Each row is a point. Each copy is the shape, with its points in the same order, turned, moved and blurred by noise. Say if it was mirrored as well.

Shape, 7 rows:
[[ 26.0  -8.1]
 [  4.0   9.0]
 [  2.0  -3.1]
 [  9.9   2.6]
 [  7.2   9.3]
 [-40.1   1.4]
 [ 11.7  -1.3]]
Copy 1:
[[ 33.7   7.0]
 [ 14.7 -14.5]
 [  8.1   0.5]
 [ 16.4  -4.8]
 [ 17.8 -10.4]
 [-36.1  -6.3]
 [ 19.6  -1.7]]
Copy 1 is: mirrored
Copy 2 (7 x 2):
[[  3.1 -31.2]
 [ 10.2  -4.6]
 [ -1.2  -7.9]
 [  6.4 -13.3]
 [ 11.7  -7.1]
 [-15.4  31.9]
 [  3.4 -15.3]]
Copy 2 is: only turned
Copy 3, 7 rows:
[[ 13.0  29.6]
 [ 15.5   0.0]
 [  3.4   9.3]
 [ 12.0   9.5]
 [ 15.0   4.2]
 [-22.8 -26.7]
 [  6.8  13.7]]
Copy 3 is: mirrored

Shape (7 x 4):
[[-17.9 -12.0 -21.0   5.8]
 [ 12.0   4.2 -19.0  -9.0]
 [ 18.7 -12.5  34.9  -4.3]
 [-18.7  -0.8  -6.1  -4.4]
 [ -6.5  -0.1  16.8  -8.0]
 [ -8.8  -8.8 -14.8 -12.8]
 [ 31.6  16.7  19.6   5.4]]
Copy 1 (7 x 4):
[[ -1.0 -14.3 -10.9 -13.6]
 [ 11.4  15.0 -15.8   6.4]
 [ 16.6   7.6  39.1  17.1]
 [-11.8   1.6   2.2 -10.7]
 [ -0.6   8.6  23.1  -2.1]
 [  7.1   7.1  -7.4 -14.9]
 [  7.0  18.0  16.7  40.4]]
Copy 1 is: only turned
Copy 2 (7 x 4):
[[-19.4  -8.5  14.4  12.9]
 [-18.8  13.3  -1.2 -11.5]
 [ 38.3   5.8  -2.4 -13.0]
 [-11.3 -11.2  -0.6   3.3]
 [  6.3 -13.4  -9.0  -3.0]
 [-16.6  -7.0   8.4  -2.4]
 [ 21.9  29.2 -23.9  -6.4]]
Copy 2 is: mirrored
Copy 3 (7 x 4):
[[  5.0 -29.3   5.3   4.5]
 [ 13.2   2.8 -12.8  -5.4]
 [ -9.5  33.1  33.5   8.8]
 [-11.9 -17.9   3.2  -1.4]
 [-19.2   5.1  13.1   1.3]
 [  3.3 -12.0   3.1 -12.3]
 [ -7.2  39.1  -0.8  19.7]]
Copy 3 is: only turned
Copy 4 (7 x 4):
[[  0.2 -21.1 -30.4  -5.7]
 [ -8.4  -1.8 -10.1 -26.4]
 [-23.1   4.9  27.1  22.3]
 [ 11.7 -13.5 -14.3  -1.2]
 [  4.2  -6.2   7.6   9.4]
 [  2.1 -21.8  -8.5 -16.6]
 [-18.1  31.0  15.6  -4.9]]
Copy 4 is: mirrored

Shape:
[[ 10.0 -24.1  -8.3  10.7 -11.9   4.4 -11.4  -5.5]
 [ 19.5 -33.0   5.0  25.6  -7.0  -9.2  -0.2  14.1]
 [-14.9  -5.9   6.9 -15.6   2.3   3.4  26.5  15.9]
 [ -7.7  17.7   2.5 -27.2  26.8   3.9  -4.9  18.4]
 [-15.4   2.9   9.6   6.4  11.4  15.9  12.2   7.4]
 [  9.2  30.5   2.5 -39.9  11.3  -7.9 -14.0  19.0]
 [  4.9 -21.2   3.9  17.1   0.1 -16.7   6.8 -21.0]
 [ 17.8 -26.3 -15.5  16.2  16.5  -4.0   4.6  -2.2]
 [ -9.3  22.0  21.1 -29.7  20.3  -8.1 -24.7  18.0]
 [-16.8   5.8   0.9  -2.4  -2.5  26.3  16.3   4.4]
 [ 21.2 -22.3   3.0   6.5  -6.7  -4.2  10.4  -8.3]
 [-14.2   6.3   3.5 -35.7  16.3  -4.0 -17.5  20.2]
 [-21.8   5.9 -13.9   6.7  -4.6  -5.6  13.5  11.9]
 [  4.3  28.3   9.6 -14.5  14.4  -4.3  -8.4  20.9]]
Copy 1 (14 x 8):
[[ -1.5 -23.6  14.1  -5.4  -4.8 -12.3  -6.1   0.9]
 [  9.4 -30.4  16.8  23.4   2.8 -19.4  -8.1  15.6]
 [-12.3  12.4  17.7   9.1  24.7  12.0  15.3  10.4]
 [ 12.0  29.9 -12.3 -18.1  21.9  12.2  10.6   6.1]
 [ -3.2   9.3  11.2   8.1  14.6  19.1  -6.7 -10.0]
 [  8.4  39.4 -12.6 -27.9   1.3  -2.1  22.7  23.9]
 [ -7.0 -13.1  18.8  16.0  -0.1 -25.7   1.9 -13.2]
 [ 15.6 -28.2   2.4  11.7   5.7 -10.9   7.6 -16.1]
 [  3.3  49.1 -11.6 -22.4  17.8 -12.7  -3.9  15.4]
 [-15.3   8.9  15.1  -1.9   9.0  26.7  -0.1  -2.5]
 [  7.3 -18.3  26.0  10.0  -6.1 -18.1  12.2  -3.0]
 [ -1.5  30.1 -12.4 -23.3  23.5  -4.2   5.0  18.6]
 [-28.1   0.2  -8.0  10.6   4.5  15.5   7.7   5.3]
 [  9.1  30.9 -16.6  -6.5   0.1   5.8   8.7  16.6]]
Copy 1 is: only turned
Copy 2:
[[ 17.7 -24.8 -14.8  -6.6 -15.1  10.4 -14.1  13.1]
 [  9.2 -24.7 -20.1  -4.4   7.0  14.7 -14.0  37.5]
 [-12.7  -2.7   4.6 -19.6   7.1 -17.9  18.6  15.2]
 [-14.7  21.9   5.7  -6.1  12.1 -16.1  -7.2 -16.0]
 [ -2.6  -4.8   2.4  -5.4  10.1   4.6  22.8  -0.7]
 [-27.9  27.4   9.9   4.2  -5.5 -20.2 -22.7  -8.2]
 [ 12.9 -42.1 -11.4  11.6  -1.9  -4.3  -3.6   9.5]
 [  7.1 -26.8 -35.9  -3.2   7.4  -0.9 -11.7   9.4]
 [-18.0  20.6  26.6   4.0   9.0  -7.3 -22.7 -13.3]
 [ -1.9   2.7   1.4 -15.4  -8.1   1.6  29.1   2.1]
 [ -5.8 -34.2 -17.8  -2.8  -9.9  -1.1  -8.6  21.8]
 [ -6.6  18.6  18.5 -13.7   5.5 -17.5 -19.5  -9.0]
 [ 16.7   4.3  -3.7   0.4  -1.8 -17.5  18.0  14.9]
 [-20.7  22.3   5.2  13.4   3.3  -9.8  -8.2  -0.5]]
Copy 2 is: mirrored

Shape, 12 rows:
[[ 11.1   1.1   0.8 -19.3  27.8   0.8   1.0  -5.6   7.6]
 [ 25.0  13.9 -29.2  15.0   2.4   6.6 -15.2 -22.1   0.2]
 [ -9.8  15.6  12.9   7.4  20.4 -20.3   1.8   8.8   0.5]
 [  0.7 -11.7  36.4  21.3  -4.4  10.1   8.7  10.6  15.8]
 [  2.0  -0.9   0.5  -0.5   8.7 -17.1 -20.1 -16.1  -0.4]
 [ 23.6  -1.1   7.9 -14.3   6.4 -26.8   3.3  -8.1   5.1]
 [  1.4   9.8  -2.0  14.6 -16.7  44.2  -3.0 -21.2   3.1]
 [ 20.7  17.9 -26.1  -2.2  -9.3  27.8 -12.1  -8.6 -18.1]
 [-21.8   5.8 -16.9   7.5  -4.2  -0.4  21.7 -13.6  -6.3]
 [-12.2 -20.4 -15.2   9.5  -4.1  -2.0 -16.7  24.6  14.9]
 [-12.1  26.9 -18.9   6.5 -12.0 -17.0  -5.8  -7.7  15.1]
 [  8.8  -4.3  44.5  -5.7   4.5   3.7   8.5  -3.6   0.9]]
Copy 1 (12 x 9):
[[  1.0  12.6  -2.9 -22.2  10.5  -5.1   1.9 -19.2   1.3]
 [  4.0  -0.3  -8.4  17.4  14.3 -25.7 -19.4  13.1  -8.9]
 [-28.4  22.5   7.8 -23.1   3.6   4.6  10.9  11.2  -8.4]
 [ -2.6  -1.2  42.9  -1.9   2.5  24.6  19.5  -4.5 -19.5]
 [-21.0   0.3  -1.0  -8.9  -8.0 -23.3   4.6   0.9 -16.7]
 [  6.1  17.0   7.9 -23.8  -0.1 -27.1  21.1  -3.3 -15.3]
 [ 12.4  -5.6  11.8  28.6  -9.1  13.9 -24.8   0.7  -7.6]
 [ 19.1  -1.6   4.5  10.5  -4.2 -20.9 -30.3  16.3  10.8]
 [ -5.4  11.1 -16.8  15.3 -17.4  12.4  14.6  13.7   6.6]
 [-15.9 -38.6   3.1 -12.9   3.6  10.9  12.7  10.1   5.9]
 [ -5.7   0.9 -21.5  -4.2 -10.8   2.7  -2.4  32.4 -22.5]
 [  2.0  22.9  38.5 -16.3 -10.9   5.3  12.2 -20.2 -16.1]]
Copy 1 is: mirrored
Copy 2, 12 rows:
[[ 14.6   0.1 -23.0  -9.8   3.8  -9.0  16.2   3.3   7.9]
 [ 31.4   3.0 -17.9  21.9 -13.4  15.0 -19.2  -7.2  -5.7]
 [ 22.0  -9.5   2.4  -6.4   5.4 -28.0 -11.8  14.7  18.4]
 [  0.7 -22.4  30.4  16.2  19.0 -15.0  11.7  15.3  -2.7]
 [ 30.8 -14.1  -3.8  -4.2  -1.9  -4.2  -4.6  -9.8  22.9]
 [ 27.4 -28.9 -11.0  -7.9 -15.3  -5.1  16.5   6.1  15.6]
 [ -2.7  16.3  16.1  19.1   6.8  25.4 -10.0  -2.3 -17.8]
 [  5.3   4.3 -24.4   8.3  -7.4  25.2 -28.2  -6.8 -13.0]
 [ -7.2  14.3   5.2  12.6 -22.7 -10.7 -15.0   0.7  22.1]
 [  1.7 -17.9  -2.7  18.5   5.4 -34.6 -12.7 -32.0  -0.8]
 [ 25.4   1.9   9.4  -2.6 -29.2 -16.7 -28.5  -9.9   4.7]
 [  4.3 -24.0  12.8  -9.3  17.5  -0.1  19.4  19.2  13.4]]
Copy 2 is: mirrored
Copy 3:
[[ -0.5   5.1 -23.9  -2.9  -0.2  -8.3  -8.9  -9.5  -9.3]
 [ 21.5  33.5 -10.8   8.2  -9.8  13.2  13.4   3.9  21.8]
 [ 14.6 -13.2   3.8  23.7  13.3 -10.8 -15.7  -4.9   0.7]
 [-11.7 -17.6  24.5  22.9 -23.5 -11.4  -7.7  18.5 -17.9]
 [ 26.7  -3.1 -12.7   0.0  -7.6  -8.1 -10.2   4.1  14.7]
 [  6.9   2.7 -18.9   1.0  11.5 -21.5 -10.0  19.8  -3.0]
 [ -1.1  16.3  26.2  -2.4 -33.8   3.9  29.4  -2.6   6.8]
 [ 17.5  45.4  16.8 -16.8  -7.1   1.7  19.1  -1.0  14.4]
 [ 11.9 -14.1   8.6  -4.5   8.1   5.6  28.4  -3.2   3.3]
 [ -2.6 -15.6  10.1  -9.2  -4.5  33.8 -21.4  13.4  13.4]
 [  2.6  -6.3   6.5   9.2  11.7  -2.3   8.2   2.5  46.8]
 [ -1.8  -4.8  10.1   8.0 -15.6 -32.3  -5.3  14.3 -24.4]]
Copy 3 is: mirrored
Copy 4:
[[  3.4 -14.4 -10.0  -3.9  -8.2 -10.6  -2.7   0.5  25.5]
 [ 36.0   6.6  -4.7  -3.1   8.0   7.9  -3.0 -23.8   1.4]
 [-15.5   1.2  17.7  15.4  -3.4  11.6 -15.2   8.0  21.5]
 [-16.0 -41.3  14.1  27.5   7.5  16.4  -2.2   1.2  -8.9]
 [  4.8  -1.8   0.1   2.4 -11.3  -3.1 -29.4 -11.6   3.8]
 [  1.1 -10.9   1.5  10.2   7.3 -26.1 -23.2 -13.1  23.2]
 [ 21.5 -11.5  -2.1  11.5  -5.8  14.5  26.2 -16.2 -30.2]
 [ 42.8   4.1   9.1 -12.2   3.6  -4.3  10.5  -7.8 -10.6]
 [ -6.0  19.7  -7.8  10.5  11.4   0.8   2.5  11.8 -13.3]
 [-12.2 -17.6  11.1 -24.5  12.2  14.6 -23.4   5.5 -16.0]
 [-11.6  23.1  14.1  -0.9   6.5   7.4  -3.4 -24.8  -4.1]
 [ -4.2 -35.3  10.4  36.3 -10.6 -13.0  -1.8   7.5   4.4]]
Copy 4 is: mirrored
